Each row of a before or after table is a point. One or more steps were done to the points. Then noise was added and the rows were shuffled. The steps act on how far a point lies along the listed directions, d1 being the first. What was done? A step turns or swaps two directions, mirrors them in a line or flattens them onto one, adds a multiple of one to another, or multiplies one. Angles are multiples of 10 degrees, from the lower direction toward the higher: turns from -170 to 170, lines from 10 to 170 but not 90. Use the fewest steps. Two steps may share a direction if one is a turn and the other turns, adds or multiplies; they go together, in the order done. Otherwise the lowest direction goes first.

Directions:
(1): [19, 52]
(2): [-52, 19]
Before (13 x 2):
[[53, 18],
[63, 52],
[-28, 36],
[3, -12],
[62, -20],
[-25, -11],
[-40, -3],
[33, -18],
[-12, 36],
[42, -24],
[51, -71],
[-34, 20],
[86, 2]]
After:
[[0, -16],
[-36, 21],
[24, -42],
[6, 41],
[56, -8],
[-15, 35],
[23, -31],
[78, -42],
[47, -53],
[7, -85],
[-7, 46],
[-27, 7],
[78, 13]]
Steps: turn d1 and d2 by -30 degrees

Directions:
(1): [44, -38, -49, 19]
(2): [5, 6, -29, -73]
(3): [-64, -34, -30, 5]
(4): [-9, 60, -45, 23]
Before, 10 rows:
[[33, 0, 73, -10],
[-42, -40, 4, -38],
[27, -14, 74, 8],
[36, -15, 38, -51],
[24, 32, 11, -39],
[-41, -45, 7, -39],
[35, 64, -10, -24],
[51, -35, -20, -29],
[-38, -32, 31, 18],
[39, -26, 95, 105]]
After:
[[-36, -29, 32, -17],
[-41, -29, 50, -22],
[22, 17, -66, 30],
[46, -64, 8, -13],
[27, -81, 6, -7],
[-36, -34, 55, -27],
[58, -8, 34, -12],
[27, -74, 18, -9],
[17, -25, -40, 14],
[24, -86, -6, -5]]
Steps: mirror d1 and d3 in the line at 130 degrees; multiply d2 by 0; multiply d4 by 1.3

Directions:
(1): [13, -32, -29, -76, -14, 16, -45, -46]
(2): [7, 34, -21, -62, 16, -59, 17, 54]
(3): [5, -4, -85, 30, 63, 14, -9, 2]
Before:
[[-4, 46, 68, -32, -35, -46, 42, 52],
[10, 18, 10, 5, 2, 6, -1, -10],
[7, 14, 1, -21, -10, -4, -6, 19],
[-22, 33, 25, 29, 0, -46, 35, 43],
[17, 19, -109, -89, 44, -68, -6, 46],
[-5, 4, 58, -51, -38, -41, 11, 22],
[-6, 53, -20, -8, 45, -72, 47, 99],
[18, -33, -70, 16, 23, 28, -27, -53],
[-12, 13, 91, 58, -17, -9, 49, 23],
[33, -4, -13, 77, 19, 52, 10, -35],
[-18, 35, -31, -39, 14, -41, 8, 67]]
After (11 x 8):
[[53, 16, -77, -9, 48, 7, 0, -12],
[-12, 28, 50, -59, -43, -19, -6, 40],
[24, -35, -48, -41, -3, 17, -41, -54],
[10, 32, 48, -77, -31, -74, 33, 66],
[-21, 38, 4, 3, 3, -58, 25, 61],
[14, 22, 7, 3, 6, 8, 0, -11],
[-13, 49, 73, 44, -20, -29, 46, 49],
[6, 4, 25, -2, -22, 8, 0, 22],
[6, -7, 60, -122, -97, -31, -15, -33],
[-19, 3, 66, 43, -28, -4, 25, 18],
[0, 34, -1, 66, 59, -29, 59, 56]]
Steps: turn d1 and d3 by -60 degrees; turn d2 and d3 by -70 degrees

Directions:
(1): [33, 40, -30, -23, 11, 55, -24, -70, 34]
(2): [45, 17, -40, 4, -32, -25, -69, 19, -57]
(3): [-10, -44, 5, -3, 8, 49, -66, 54, 47]
(4): [-63, 5, -6, -2, 65, 26, -26, -15, -65]
(5): [-50, -4, 49, -3, -61, -20, -47, -52, 6]
(6): [-32, 4, -56, 92, -2, -14, -6, -12, 31]
Before:
[[-48, -34, 62, -27, 10, -52, 34, 65, -1],
[78, 32, -87, -25, -50, -18, -108, -16, -41],
[24, -10, 47, -60, 20, 49, -15, -10, 55],
[-1, 18, 33, -9, 29, 18, 47, -23, -16],
[30, 24, 18, -76, -19, 12, 49, -55, 11],
[12, -9, 48, -57, 33, 73, -19, -32, 38],
[-27, 15, 6, -13, 20, 14, 23, -16, 34],
[-13, -16, 59, -52, 30, 1, 25, 14, -5],
[-26, -13, 43, -46, 28, -10, 13, -10, -47],
[23, 21, 19, -39, 11, 15, 12, -55, 20],
[-44, 29, -63, 75, -11, -7, 11, -13, 76],
[15, -94, -41, 46, 71, 41, 20, 143, -13],
[14, 8, -3, -35, 13, 20, -9, -61, 19]]
After (13 x 9):
[[-38, 13, -53, 51, 31, -16, 45, 39, 23],
[4, -32, 28, -10, -26, -49, 32, 18, 1],
[1, 8, 48, -42, 5, 7, 15, -41, 14],
[20, -28, -84, 54, 52, 107, -58, -4, 54],
[-37, -10, 36, -28, -27, -51, 75, -9, -42],
[-2, -45, 82, -18, -23, -15, 22, 23, 27],
[-8, -17, 49, -10, -16, -42, 45, 0, -10],
[-28, 11, 17, 1, 6, -26, 53, 4, 23],
[30, 10, 34, -45, -25, -5, 18, -56, 18],
[-32, 46, 6, -58, 50, 35, -9, -83, 25],
[4, 21, 31, 11, -6, -7, 67, -31, -4],
[-29, -34, 75, -24, 0, -17, 13, 15, 18],
[28, -43, -48, 0, -51, -44, -126, 102, -52]]
Steps: turn d1 and d4 by -150 degrees; add 0.5 times d2 to d3; flatten d5 and d6 onto the line at 130 degrees
